Every row gives one point. Any point is a mix of the corners, with weights that add up to 1. It lies inside the corners' shape when no weight is negative. Is each point inside? If not, which corners have a negative weight?

Corners:
(1): [15.4 -3.6 29.0]
(2): [-30.0 -14.1  -8.3]
(3): [-8.8  6.9 22.2]
(4): [ -9.7  15.4 -48.2]
Points:
[ 1.3  1.1 17.5] -> inside
[-17.1   3.0   7.9] -> outside (1)
[-0.3 -4.1  2.3] -> outside (3)
[-19.1  -4.1   3.9] -> inside
[-26.5   0.6 -20.2] -> outside (1)
[11.9 -2.8 24.8] -> inside
[-16.1  11.0 -31.1] -> outside (1)
[ 3.0 -5.6 28.8] -> outside (4)

Corners:
(1): [  8.3   7.3 -20.0   5.7  -8.8  12.7]
(2): [-1.9  1.8 14.9 27.0 -5.7  9.1]
(3): [-19.3   5.6  15.9  21.1 -27.5 -24.4]
(4): [ -6.3 -26.7  19.8 -30.6  25.7   3.7]
(5): [ -9.7  -1.5  -4.4  31.7  -7.8 -27.3]
(6): [-44.2 -34.2   2.0 -33.6  27.0   0.3]
(7): [-33.6   4.4  24.9  -3.6  17.4 -16.2]
Points:
[-18.5  -0.9  30.9  10.4   8.1 -19.0] -> outside (1, 6)
[-17.4  -8.2   6.9   1.9  10.7  -8.0] -> outside (3)
[-22.4 -22.0   4.3 -25.8  24.6   0.5] -> outside (2, 3)
[-9.6 -6.0 -1.2 -2.6  3.3 -7.7] -> outside (2)
[-7.5 -2.3  4.5  9.0 -2.7  2.6] -> inside

Corners:
(1): [-17.8  -7.0 -31.2  15.3   1.7  -2.0   6.1   4.9 -34.5 -14.0 -11.1]
(2): [ -7.8 -34.1  -1.1  -1.8 -18.4 -39.0 -30.0 -10.4  -2.3   4.3 -17.3]
(3): [ -8.2 -16.2  -2.2  15.7  19.8  21.9  10.7   0.3 -10.1 -16.8  19.4]
(4): [ -7.9  16.9  -3.1  32.3  -2.4  19.1   0.2 -20.9 -24.9 -23.4  -1.6]
(5): [-28.3  -4.6   4.5  -7.9 -26.9 -20.7  -2.7  16.0   8.4  11.7 -23.7]
(6): [ 24.5   6.6  14.4  -8.2   1.5 -42.6  35.4  40.9 -17.8   0.2  27.2]
(7): [  2.2 -15.1  29.9 -30.4 -15.8 -25.2  56.8  19.0  -1.0 -26.5   5.6]
(8): [-16.7  18.4  -6.5 -36.3 -19.2 -15.8  22.8   9.8   1.9 -20.7   8.2]
(9): [-32.3   1.1  -6.4  23.5   7.4   3.6  -6.5   4.3  -1.6 -41.5   8.5]
(10): [  5.5  28.7   2.9 -33.8   9.1 -29.2  55.4  25.5  26.7 -26.5  -9.3]
(11): [ -2.5  27.2   6.4  -8.0  19.1  31.3   6.0  10.0 -27.1 -44.6  -6.2]
(12): [-25.6  17.7   4.5   2.5  30.4   5.0   9.8 -14.2 -30.1 -29.7   5.9]
Points:
[-13.2   9.1  -3.6 -15.5  -5.5 -10.3  17.7   7.8  -7.1 -18.9   4.3] -> inside
[-15.1   7.8  -4.6  -3.6  -1.8  -5.1   7.8   0.1 -17.1 -24.3 -11.0] -> outside (3, 6)
[ -8.4  17.0  -4.9   1.5   8.9 -10.0  25.9  16.0  -1.8 -14.9  11.0] -> outside (2, 7, 11)
[ -7.6 -18.3   2.7  -5.7 -11.3 -26.5  -5.3  -1.2  -4.5  -7.3  -8.5] -> inside
[-12.1   9.2  -2.6   0.0   6.9   3.3  18.8   6.3 -15.7 -24.6   1.9] -> outside (2)
[-13.5   9.9  -5.2  -3.5   9.7   3.7  16.6   2.1  -6.2 -38.3   2.5] -> outside (5, 6)
[-11.5  -3.9   0.2  -3.5  -5.1 -21.9  16.3   9.6  -4.4 -11.8   5.0] -> outside (11)
[-10.5  16.2  -1.3  -0.3   4.6   0.8  22.9   6.7 -12.7 -23.6   3.2] -> outside (2)
[ -8.1   5.2   0.7 -10.8   0.4 -11.8  18.2   7.6  -8.0 -14.5  -4.8] -> outside (9)

Corners:
(1): [  0.6   6.0  17.1   0.7 -26.0   7.8  -1.1   3.7  -1.6 -10.6  15.0  -0.5
   1.7   5.3]
(2): [-18.8  -7.7 -15.3 -12.5 -17.0 -21.9  -3.2  -4.0   0.6  -9.0  10.7   4.4
   8.0  -3.1]
(3): [  2.2  -9.7  -8.7 -10.3  -8.4  -8.0  -2.1  -4.2  15.3  -4.5  -0.4 -11.5
   6.6  28.8]
(4): [-19.0  -3.8 -11.9  -4.0  14.0  -5.9  22.7   8.5  19.8   2.4   1.4  16.7
   4.7  -8.3]
(5): [ -1.5  -3.9  -0.8 -15.8  -4.6   5.8  -3.0 -27.6  10.9   5.9   0.3  -4.2
 -22.0   9.8]
(6): [ 13.0   8.4 -32.9  -1.1  -2.8  25.3   8.6  -7.1 -15.4  94.9  -7.3  19.1
  -9.7 -12.4]
(7): [ 25.3   8.3 -11.5  -9.4   7.3   8.9   9.4   8.2 -33.7  16.5  13.3 -23.5
   7.2  -2.4]
(8): [-18.0  -6.7   6.3  -6.8  22.9 -17.1 -14.7  -1.5  21.2 -13.6   0.5 -15.4
  11.3  -3.4]
(9): [-24.5   0.3  -5.2  -8.5   1.0  -4.9  17.7  -8.0  -7.1  -4.0 -45.4 -18.5
 -17.7  -2.0]
(10): [-17.3  23.8  22.8 -17.2  12.3 -29.9  -8.9   0.5   8.9 -14.4  14.0   2.1
 -21.4  12.7]
(11): [ -7.4  -9.9   4.4   2.1  -0.6 -24.6   2.7   1.0 -24.1 -25.1   7.6   5.2
  16.9  42.1]
(12): [-10.2  -2.4 -25.4  25.7  11.5 -17.6 -21.8   6.6  15.1  -6.7  -1.6 -13.3
 -13.7  -3.2]
(13): [ 65.1  13.7   8.0   8.3   1.2  -2.8 -14.7  21.5 -40.2  31.2  22.1   6.2
  14.8   3.1]
(14): [  7.3   3.6 -24.4 -15.0  14.1   3.2 -18.8   7.4  -3.4  -2.4   5.1  -1.1
   3.4  -4.1]
(15): [-18.6  17.7  -6.4  13.9  -1.8 -12.4 -23.0  -3.7  23.9 -20.0   3.9  -9.9
  19.0  -1.8]
Points:
[-1.9  5.5 -3.7 -0.3 -0.8 -4.4 -5.9  1.5  0.3 -2.5  4.9 -6.6  0.7  2.1] -> inside
[ 12.4   8.4 -13.7  -0.6  12.8  -0.2 -10.0   1.7  -6.6  16.0  -3.9 -16.0
  -4.3  -3.7] -> outside (1, 2, 4, 11)
[-0.9  0.0 -7.4 -3.5  5.3 -7.7 -4.0 -1.9  1.0  4.0 -0.1 -4.3 -1.7  4.4] -> outside (1)
[ 2.6  4.0 -4.9 -2.2  4.9 -1.2  0.0  2.1 -1.8  9.7 -0.8 -0.7 -1.5  1.3] -> outside (2)
[-10.3   2.5   1.1  -1.1  -1.5  -8.5   0.6  -0.3   7.0  -1.5   1.5   0.9
  -2.6   3.5] -> outside (7, 14)
[ -6.0  -2.5 -12.4  -5.3   3.8  -9.9  -8.8  -3.4  18.4   2.0  -2.6  -6.2
  -1.5   6.0] -> outside (1, 7, 11)
